Each row is a point. Examples show where two turns around zero, p and q, send a point. Where does a point land after both, in the order given? Backwards means that the second turn is done in reverse. Each puzzle has new turns, and all numbers are rounded.
In the rows, zero is written as 128.

Turn p:
[146 132  66] => [190 133 110]
[146 139 150] => [121 124 157]
[114 108 155] => [ 95 114 122]
[108 135 142] => [107 142 126]
[126 125 127] => [127 127 125]
Turn q:
[110 121  94] => [103 156 116]
[140 136 115] => [137 136 112]
[150  97 146] => [120  88 118]
[111 157 157] => [151 133 166]
Where do these land?
q, then p: [ 86  89 129] => [ 81 150 102]
q, then p: [129 175 141] => [137 117 175]
q, then p: [156 123 130] => [148 111 116]
p, then q backwards: [134 127 108] => [143 142 129]
p, then q backwards: [136 126 132] => [127 126 137]

Turn p:
[122 116 155] => [133 135 157]
[ 82 141 119] => [ 88 101 137]
[160 110 108] => [162 126 104]
[148 144 130] => [129 149 114]
Turn q:
[103 161 139] => [ 94 154 127]
[145 147 141] => [129 143 152]
[148  97 135] => [147  98 140]
[116 107  97] => [142 117  93]
Where do these land?
p, then q: [138 145 129] => [125 145 119]
q, then p: [119 127  76] => [132 122  76]
p, then q backwards: [120 136 167] => [141 159 151]
p, then q: [136 103 141] => [137 125 156]

Turn p:
[116 135 126 124] => [124 132 137 118]
[146 122 142 109] => [136  99 123 131]
[125 133 135 166] => [124 152 138 156]
[112 172 130 172] => [139 173 170 145]
[145 110  99  96] => [139 114  91 100]
[124  95 136 101] => [105  98 109 118]
Turn q:
[120  98 143 126] => [139 102 132 108]
[ 85 132  99 129] => [ 77 118 128 123]
[112 127 164  91] => [138 141 154  83]
[161 132 120 135] => [147 138 110 149]
[145 168 126 151] => [128 153 139 169]
[145 112 116 136] => [138 117 107 137]
Where do these land?
p, then q: [163 118  89 128] => [121 149  84 149]
p, then q: [102 126 107 123] => [110 149 133 109]
q, then p: [139 152 159 111] => [157 110 154 136]
p, then q: [160 130 121  94] => [148 123  87 119]
p, then q backwards: [ 99 150 158 143] => [100 158 150 144]
q, then p: [106 105 120 139] => [ 99 122 111 124]
q, then p: [127 115 141 158] => [116 122 112 156]

Turn p:
[155 110 123 104] => [157 107 119 146]
[ 99 150 102 103] => [132 122 176 113]
[150 133 141 101] => [163 135 126 140]
[140 121 139 161] => [111 134  95 123]
[ 82 132 126 130] => [ 97 136 162 129]
[142 122 137 169] => [107 133  90 118]
Turn q:
[140 109 109 128] => [157 126 124 124]
[129 137 152 146] => [112 144 135 148]
[117 120  67 127] => [159  93  87 118]
[113 118 139 121] => [123 115 145 130]
[141 156 173 117] => [ 90 162 149 120]
Where do these land?
p, then q backwards: [110 160 121 102] => [146 100 152 108]
q, then p: [138 125 153 147] => [118 154 120 111]
q, then p: [148 131 124 155] => [129 128 119  95]
q, then p: [ 75 153 112 110] => [ 97  93 152 163]
p, then q: [145 111 133 127] => [147 128 115 136]
q, then p: [153  87 125 129] => [159 141  94 126]

Turn p:
[ 99 132 130 153 141  86] => [105 101 172 117 121 129]
[166 113 103  98 137  97] => [151  89 115 143 167 111]
[156 121  99 120 116 134] => [138 117 101 154 143 137]
[ 95 115 150 118 102 113] => [105 133 133  86 142 141]
[ 95 112 132 146 114 157] => [125 153 133 113 110 167]
[128 136 143 144 169 144] => [150 139 151 133  96 110]
[169 130 148 136 113 138] => [130 121  87 128 107 111]
[116 165 118 110 132 155] => [120 170 134 152 137 117]
Turn q:
[125 122  94 109 102  84] => [135  99  91 133 166 107]
[ 96  98 168 163 134 117] => [ 78 156 151 128 125  95]
[137 181 163 113 123 131] => [175 131 170 147 124 122]
[137 127 129 132 116 146] => [137 138 129 110 125 134]
[152  99  93 110 146 141] => [114 101 104 111 126 169]
[107 133 133 117 129 144] => [129 148 133 141 137 141]
[141 135 115 152 146 133] => [127 123 117 127  94 129]
Where do these land?
q, then p: [144  98 151 147 146 134] => [113 152 131  93 146 134]
p, then q: [168 113  87 139 105 136] => [109 139  85 100  97 140]
q, then p: [149 124 112 142 116 167] => [127 153  99 146 156 123]
q, then p: [109 145 152 100 104 118] => [143 113 142 129 100  92]
q, then p: [116 150 140 107 155 110] => [129 114 129 115  86 138]
q, then p: [122 102 108 133 136 137] => [126 148 141 139 142 148]
p, then q: [ 89 163 145 129 133  94] => [112 144 164 164 156 109]
